Each row of a before or after table is a point. The points were changed in one or more steps. Then noise was added and the rows were shuffled. The steps act on columns, c1 being the first. Write out the steps. A step turns or swaps two columns, mirrors them in a line or flattens them onto one, adds a multiple of one to another, or multiplies or shifts one. Angles are multiples of 10 degrees, from the lower column toward the higher: turns from -170 to 170, lines from 10 to 170 but not 90. Use the fewest steps. Two steps may share a column if one is a turn and the other turns, adds or multiplies; they go together, in the order done. Otherwise the lowest column goes first.
(in the rows, 128 means zero)

Before (8 x 3):
[[ 92 117 142]
 [ 91 112 151]
 [101 133  70]
 [153 171 146]
 [142 155 133]
 [102 100 166]
 [115  97 170]
 [113 149 137]]
After (8 x 3):
[[ 82 149 138]
 [173 155 133]
 [ 90  94 170]
 [203 176 149]
 [ 47 134  72]
 [ 19 118 143]
 [ 17 111 151]
 [ 50  99 166]]
Steps: multiply c1 by 3

Before (8 x 6):
[[ 64 178  73 150 135 123]
 [100 149 121 133  80  82]
 [172 210 119  60 153 151]
 [115 118 191 171 162 157]
 [112 189 141 104  71 167]
 [ 85 100 142  83  44 184]
 [113 145  83 136 106  95]
 [ 77 110 183  76  84 162]]
After (8 x 6):
[[117 178  83  99 181 170]
 [ 65 116  53 150 116 124]
 [ 74 164 173  72 170 160]
 [102 136 109 132 181  82]
 [ 86 121 153  81 210 185]
 [115 169 182 170  97 162]
 [177 178  56  54 107 149]
 [110 111  84 136 157  91]]
Steps: turn c2 and c3 by -50 degrees; multiply c5 by -1

Before (9 x 11):
[[165 187 108 117  91  97  77  73 178 126  54]
 [ 47 101 114 164  92 129 135 129 120 157 191]
 [ 32  26 147 169 133 137 137 141 149 132 168]
 [ 83 165 150 175  74 156  62 145 224 158 104]
 [124  67 133 170 102  81 130 155 124 176 137]
 [ 90  82 154 170 140 168 177 134 149 136 224]
 [127 152 125  97  84 105 121  93 192 194  78]
 [ 76 111 166 132 122  72 164 150 129 136 165]
 [138  68 122  69 108  91 124 152 119 135 174]]
After (9 x 11):
[[193 136 109 163  83 213 134 129 119 157 190]
 [115 143 162  98  95 121 119  94 195 192  81]
 [ 82 169 186 117 113  91  78  72 175 126  55]
 [131  86 127 133 116 224 162 148 130 134 164]
 [181 127 186 176  91 123  62 146 223 159 104]
 [184  86  93 168 123 170 178 134 149 135 224]
 [ 96 115  79  70  90 173 122 152 119 136 173]
 [209  78  43 170  97 203 136 139 148 134 169]
 [101 107  85 170  85 173 129 156 126 176 137]]
Steps: turn c1 and c6 by -140 degrees; add 0.5 times c11 to c6; turn c2 and c5 by 20 degrees; turn c2 and c3 by 70 degrees

Before (12 x 14):
[[125 134 131 134 125 172  18 121  96 151 128 161 134 133]
 [153 172 157  92 148  67 133 147  78 151 124 156 115 139]
 [101  95 120 133 106 112 130  90  93 123 104 158 172 117]
 [203  98 142 147 220 170 180  44  90 147 149 143 101 136]
 [134 138 171 157 124  47  10 141  92 158 104 126  73 156]
 [126 128 160 166 188 114 159 153 205  94 144 111 157 124]
 [100 165 138 165 105 139 191 131 162 100 105 129  83  97]
 [127 222 115  76 146  72  77  19 128 142 159 153 168 161]
 [168 102  84 135 149 149 197 143 119 127  98 111  90 140]
 [208  98 161 155  95 111 141 147  89 134 189 144  91 154]
 [113 107 176 107  98 122 145 142 222 140 139 156 160 140]
 [249 151 151 166 114  56 190 147 154 154  95 157 164 148]]
After (12 x 14):
[[154  94 168 102 137 141  71  23  89 139 101 129  73 215]
 [151 154 147  86  75 121 112 166 203 113 145 113 158 141]
 [144 153 102 127 148 108 166 115  93 161  98 161 164 142]
 [ 53  93 220  98 150 135 130 194 154 125  96 157 165 206]
 [ 91 139 199 108 163 151 121 152  89 155 188 139  90 155]
 [129 102 125 121 136 136 100  24  97 134 128 162 140  89]
 [ 84 125 188  95  42 140 224 147  90 164 146 147 105  89]
 [126  87 166 155 104 123 114 143  72 104 125 153 117 186]
 [153 134 117  95 157  97 140 184 163  79 110 128  84 111]
 [120  65 117 181  99 151 213  47 127  56 164 153 171 195]
 [166 126 157 159 152 137 123 146 220 154 138 157 168 135]
 [ 66 139 122 114 105 144 134 191 124 151 101 108  87 111]]
Steps: mirror c1 and c3 in the line at 70 degrees; mirror c2 and c10 in the line at 120 degrees; turn c4 and c5 by 170 degrees; turn c6 and c14 by -80 degrees; turn c7 and c8 by 70 degrees
